Each row of a before or after table is a point. One or more steps were done to the points. Then noise was added and the rows were shuffled. The steps act on how far a point lies along the listed directions, d1 being the first. What was done? A step turns or swaps two directions, mirrors them in a line or flattens them onto one, adds a multiple of one to another, or multiplies one. Angles are multiples of 10 degrees, from the lower direction toward the higher: turns from -170 to 170, lines from 10 to 170 but not 90. Use the fewest steps. Two steps may share a direction if one is a turn and the other turns, adds or multiplies; they go together, in the order done. Otherwise the lowest direction goes first.
In the rows, zero is written as 128.

Directions:
(1): [113 175 126]
(2): [172 142 111]
(3): [112 121  82]
Before (8 x 3):
[[ 91 145  68]
 [146 132 127]
 [114 145 138]
 [131 110 160]
 [166 122 162]
 [159 156 137]
 [111 119  79]
 [195 114 138]]
After (8 x 3):
[[150 129 141]
 [123 195 153]
 [113 120 132]
 [114 100 155]
 [116  79 118]
 [ 76  81 114]
 [146 102 106]
 [113 179 125]]
Steps: turn d1 and d3 by -90 degrees; multiply d2 by -1

Directions:
(1): [147 100 143 126 121 181 149 118  77]
(2): [147 116 160 107 184  99 148 158 117]
(3): [190 153  99 137 139 120 153  94 136]
(4): [115 138 170 166 157 125 105  79 122]
(5): [120  91  85 173 139  98 126 135  96]
(6): [117 132  96 131 181 178 112 139 149]
Before (9 x 9):
[[123 129 168 103 120 144 145 112 122]
 [ 71 114 137 147 113 127 104 133 128]
 [155 101 138 130 115 156 161 102 101]
 [159 153 115 101  77 138 155 128 145]
 [177 129 193 117 236  54 176 186 133]
 [157 120 103 104  69  56 164 118 128]
 [127 149 110 132 131 127 144 115 123]
 [138 155 146 122 122 106 148  99 146]
 [119 111 119 126 111 130 121 148 125]]
After (9 x 9):
[[106 124 159  97 126 134 137 156 137]
 [145 157 111 132 170 138 128 116 164]
 [169  72 203 126 144 207 187 150  39]
 [116 129 112 105 110 169 142 134 143]
 [ 54  62 122 125 159 117 100 164 116]
 [ 97 107  99 127 102 108 129 179 132]
 [108 136 141 122 120 111 139 127 120]
 [ 88 109 122 141  78 146 114 108 137]
 [132 120 102 142 137 127 122 131 131]]
Steps: turn d1 and d2 by -80 degrees; turn d3 and d6 by -130 degrees; turn d4 and d5 by -70 degrees

Directions:
(1): [148  78 118 111  95  91  79 118 130 116 146 127 171 158]
(2): [124 107 161 114  93 172 149  75 116  92  90 124 143 116]
(3): [163  94 132 164 144 137 137 123 149 181 114 103 164  84]
Before (14 x 14):
[[115 174 108 148 193  96 139 182 140 180 155 138 103 122]
 [102 126 140  97  82 144 137 103 126  75 109 126 127 156]
 [112 125 138 127 106 149 128 108 119 115  96 137 132 128]
 [113 133 117  90 127  76  93 167 122 131 172 154 108 191]
 [143  99 118 122 117 116  98 135 115 118 129 129 146 133]
 [127 122 155 121 133 160 138 111 122 133 111 135 118 132]
 [146 103 135 157 127 126 111 118 143 148 119 108 162 100]
 [123 184 157 171 188 165 201 148 131 175  95 124  84 101]
 [122 144 179 150 146 199 173 105 148 141  81 114 136 100]
 [106 138 131 100 110 129 116 142 121  90 147 137 115 163]
 [116 116 120  88  84 134 100  76 116  54 130 114 107 168]
 [114 195 105 178 152 102 132 172 166 158 162 137  70 139]
 [152  96 103 168 155 104 120 169 156 195 119 117 138  78]
 [ 92 191 103 158 179 118 151 167 115 137 143 157  65 119]]
After (14 x 14):
[[160 121  82 163 165  91  92 151 159 180 163  85 119 122]
 [107 161 142 164 151 180 186 112 112 128  90 141  91  76]
 [122 138 134 120 149 124 117 145 119 134 141 144 104 155]
 [157  80 163 148 141 152 151 114 143 191 105 111 159  86]
 [106 140 174 120 127 184 188  79 118 110  82 133 131  92]
 [ 85 190 136 101 140 129 120 159 129  92 145 148  89 189]
 [141 121 129 152 151 134 129 157 151 170 137 109 137 108]
 [119 158 163 178 106 190 182  78 155 124  87 119 101  88]
 [150  95 119 126 120 123  99 131 123 130 123 124 154 124]
 [ 85 198 164 116 139 161 187 127 100  87  97 150  60 159]
 [116 119 135 115  96 115  91 113 119  90 130 129 142 146]
 [105  98 152  91  68 151 127  88 110  63  82 144 120 127]
 [116 138 108 136 133 108 105 153 128 140 132 138 121 141]
 [135 138 101 147 146  89 116 175 159 165 151 114 124 134]]
Steps: turn d2 and d3 by -150 degrees; turn d1 and d3 by 30 degrees

Directions:
(1): [157 144 111  89 155  87 162 171 100 115 102 146  89 134 106 122 137 173
  67 157 112 113 117 119]
(2): [142 132 116 132  92 154 127  85  93 126  89 164 175 116 145 103 130 201
 123 107 151 105 108 161]
(3): [120 103 117 147 125 109 110 110 131 117 114 166 106 116 198 147 139  98
  81 114  89  90 184 149]
Before (13 x 24):
[[124 130 113 124 127 110 126 156 114 128 106 137 112 129 162 150 129 122
   97 152 101 115 141 136]
 [124 119 127 141 137 130 114 133 152 134 138 110 140 111 115 126 129 123
  142 132 136 116 118 118]
 [135 147 111 100 158  74 138 179 137 132 124 125  83 134 135 156 144 103
   91 152  92 101 153 117]
 [114 124 127 121 136 129 112 143 142 129 165 116 119 143 111 136 123  87
  148 143 126 134 125 107]
 [125 136 131 135 141 117 129 151 160 148 142 120  85 131 116 128 116  72
  136 135 109 128 133 113]
 [118 113 122 151 145  93  97 125 172 125 143 148  93 135 168 160 154  46
  118 127  79 133 186 124]
 [ 96 109 132 140  97 163  97  59 137 118 131 139 145 113 170 124 101 111
  132 102 119 122 156 161]
 [126 147 121 160  79 202 133  64  89 139 111 141 230 126 120  95 111 205
  186  81 193 141  97 161]
 [126  95  98 154 109 128  96  87 124  94  93 201 103 112 248 145 154  98
   49  97  90  63 212 169]
 [135 154 122 100 127 138 150 140 106 135 117 111 167 133  62 105 130 158
  157 140 148 124  81 130]
 [110 116 149 141 110 143 123 135 150 152 172  96 141 133 125 141 132  57
  165 106 144 147 133 104]
 [102 103 142 165  96 159  90  65 146 136 125 140 176 125 181 137 118 104
  162  88 140 118 153 141]
 [101 119 149 151  91 157 103  82 108 144 125 121 163 130 131 138 107 125
  172 109 153 147 144 141]]
After (13 x 24):
[[122 117 131 145 141 120 111 130 152 129 135 121 132 109 132 135 130 115
  129 130 127 106 135 120]
 [138 105  92 152  83 154 101  61  97  91  68 213 147 104 242 118 154 163
   64  82 119  63 173 186]
 [ 93 105 141 157  93 145  91  75 112 139 119 142 150 125 167 150 113 107
  147 105 136 129 171 153]
 [111 113 122 128 136 123 101 136 143 123 160 129 109 141 141 142 128  77
  129 136 111 114 143 112]
 [127 153 128 100 143 129 156 163 119 136 131  88 158 141  43 109 125 136
  170 152 148 138  79 109]
 [120 122 124 138 137 115 122 141 154 139 134 135  80 126 140 130 122  70
  123 127  96 110 152 128]
 [142 155 109  92 153  82 144 175 132 136 123 118 101 141 114 140 141 135
  107 152 116 112 131 117]
 [ 95  90 129 180  86 147  78  50 144 129 112 171 167 111 227 146 125  98
  130  76 118  91 182 155]
 [117 141 129 165 101 187 131  82 107 138 131 128 206 132 120 112 112 167
  180  88 182 147 116 149]
 [103  92 141 159 106 125 110 121 152 143 160 129 120 119 181 156 140  36
  124  98 113 115 175 122]
 [101 100 124 149  92 155  89  45 131 115 119 157 147 105 203 129 106 111
  110  90 106 105 174 176]
 [120 104 110 163 130  94  89  96 155 117 116 184 105 122 211 157 161  64
   98 111  74 106 205 148]
 [130 137 110 121 122 122 128 148 110 131 103 133 128 129 144 138 125 145
  112 153 120 123 118 138]]
Steps: turn d2 and d3 by -30 degrees; add -1 times d1 to d3
